Each row of a before or after table is a point. One or more steps were done to the points. Then noise was added and the rows were shuffled. The steps act on columns, c1 being the first. Name the steps. A step turns or swaps two columns, mirrors them in a line or flattens them onto one, adds a multiple of one to another, or multiplies or shifts one. Angles are multiples of 10 degrees, from the lower column toward the higher: turns from -170 to 170, lines from 10 to 170 but not 90. Use the fewest steps. Two steps may share a column if one is a turn and the other turns, adds or multiplies; they go together, in the order done. Otherwise the lowest column goes first.
(in the rows, 128 means zero)

Before (12 x 2):
[[128 134]
 [166  93]
 [187  62]
 [158 122]
 [125 121]
 [102  86]
 [ 98  83]
 [113 144]
 [132 156]
 [120 156]
 [114 150]
 [160 114]]
After (12 x 2):
[[106  81]
 [ 84  51]
 [ 70 140]
 [126  91]
 [149 148]
 [134 132]
 [134  94]
 [140 150]
 [139 149]
 [157 136]
 [119 128]
 [ 78 141]]
Steps: turn c1 and c2 by -70 degrees

Before (13 x 3):
[[132 183 112]
 [ 99 139 114]
 [128 116 139]
 [141 125  78]
 [118 134  46]
 [107 108 165]
 [ 64 111 149]
 [132 101  37]
 [116 155 117]
 [135 126 106]
 [129 169 164]
 [ 77 124 150]
 [123  87 113]]
After (13 x 3):
[[118 132  69]
 [133 101  64]
 [ 78 125 144]
 [ 63 110 141]
 [142 125  92]
 [122  85 119]
 [137 124 113]
 [132 184 116]
 [128 116 136]
 [107 107 152]
 [ 97 139 118]
 [115 153 120]
 [131 168 152]]
Steps: multiply c3 by 0.7

Before (13 x 6):
[[148 104 145 151 136 144]
 [122 138 137 132 152 145]
 [146 133 158 154 133 139]
 [133 120 128 130 150 132]
 [119 132 159  95 119 106]
 [173 124 145 138 126 123]
 [163 134 127 140 142 108]
 [124 128  88 130 138 131]
 [132 133 119 147 123 122]
 [144 144 136 137 114 114]
 [133 148 117 137 142 102]
 [133 145 113  93 137 146]
 [149 109 142 159 125 111]]
After (13 x 6):
[[126 148  96 135 148 150]
 [128 123 181 129 133 128]
 [125 134 218 150 117 128]
 [128 119 127 130 116 148]
 [126 132 101 144 135 124]
 [123 103 180 146 110 131]
 [123 109 171 153 147 132]
 [133 133 220  98 151 127]
 [135 146  82  93 107 131]
 [126 145 151 135 146 119]
 [125 133 125 133 141 148]
 [126 138 155 131 104 144]
 [128 128  10 131 120 136]]
Steps: flatten c1 and c4 onto the line at 100 degrees; multiply c3 by 3; turn c5 and c6 by 110 degrees

Before (12 x 8):
[[120 183 211 156 131 197 131  96]
 [135 131 142 163 154 107  85 143]
 [127 161 183 192 105 191 109 109]
 [104 128 119 122 120  86 113  95]
 [102 103 127 130 110 131 102 158]
 [120  95  93  93 152 133  93 105]
 [123 102 132 138 113  89  85 131]
 [164 112 133 118 107 103 101 122]
 [ 90 175 163 162 120 200  81 123]
 [110  71 113 129 134 123  92  78]
 [137 108  81 138 131 112 140  95]
 [104  86 134 129 145 121 121 129]]
After (12 x 8):
[[129 139 123 160 156  99  87 124]
 [132 137 146 130 111 117 101 168]
 [ 77 122 134 124 117 113 114 114]
 [115 144 150 143 113  89  84 124]
 [111 118 170  94 155 142  95 121]
 [129 134  68 161 119 195  79 176]
 [134 138 140 118 108 111  97  89]
 [111 156 164 130 143 121 121 145]
 [126 173  36 157 132 203 134 139]
 [ 83 142 181 132 134 150  89 109]
 [137 161  70 191 106 191 111 143]
 [101  97 168 139 130 132 135  98]]
Steps: turn c6 and c8 by 30 degrees; turn c1 and c8 by -50 degrees; turn c2 and c3 by -120 degrees

Before (10 x 9):
[[178 124 151 137 125 105 121 126 127]
 [134 120 129  83 115 109 152 129 159]
 [122 162 131 116 104 133 103 143 135]
 [107 195 170 128 109 150 157 115 136]
 [184 127  82 135 125  89 139 137 124]
 [141 163 137  96  52 184 201 183 187]
 [102 141 145 134 125 136 147 156 156]
 [181 131  95 167  64 121 135 104 154]
 [108 101 139 104 136 138 129 105  83]
 [140 122  75 105 184 161  86 127 157]]
After (10 x 9):
[[158  91  72 159  84 104 145 144 155]
 [100 144 167 145 141 121  58 128 138]
 [178 139  82  89 148 131 128 134 126]
 [105 127 136 136 113 100 144 145  80]
 [166 124 155 105 145 143 136 150 128]
 [120  96 129 133 149 112 109 109 138]
 [132 155 132 113 145  84 132 129 156]
 [149 134  96 125 204 165 126 160 153]
 [133 194 143 185 205  98  81  70 182]
 [109 143 144 139 117 130 120  90 152]]
Steps: turn c1 and c5 by 160 degrees; turn c1 and c8 by -160 degrees; turn c2 and c7 by -100 degrees; swap c4 and c6

Before (11 x 12):
[[118  88 127 142 238 112 134  92  98 143 136 159]
 [135 139 130  93 158 113 135  91 122  96 147 111]
 [119 105 109 126 144 113 115  87 137 157 155 113]
 [141 111 120 146 114 124  74  95 128 121 142 153]
 [140 139 134 133 143 136 135  98 142 140 116 134]
 [142 126 145 102 102  91 110  96 121 150 126 142]
 [102  90 119  86 133 124 139 117 122 117 127 134]
 [ 85 216 133 104 100 126 141 125  28 135  91 109]
 [ 49 186 136 100 129  92 123 175 121 151 138 133]
 [143 148 112  98  95 116 140 144  95 147 146 132]
 [121 103 139 137 109  87 128 129 137 104 134 108]]
After (11 x 12):
[[ 93  87 133 121 205 116 130 150 102 142  42 187]
 [ 83 143 126 109 194 113 130 140 122  98 124  69]
 [230 185 132 101 153  91 123 174 122 155 139 105]
 [ 81 123 144 100 110  85 108 131 121 148 148 123]
 [137 148 115  99 158 113 140 112  95 148 186  99]
 [134  86 119  92 125 121 140 155 121 115 125  90]
 [ 91 102 106 139 207 116 118 156 136 153 152 106]
 [131 105 140 144 140  88 127 135 138 100 149 116]
 [ 90 144 134 129 102 134 136 136 137 138  96 140]
 [154 215 135 120  19 126 140 161  29 136 101  83]
 [ 80 112 124 129 154 125  77 135 132 121 161 174]]
Steps: turn c1 and c8 by -120 degrees; multiply c1 by 1.3; turn c4 and c12 by 40 degrees; multiply c12 by 1.6; multiply c11 by 3; turn c5 and c11 by -60 degrees
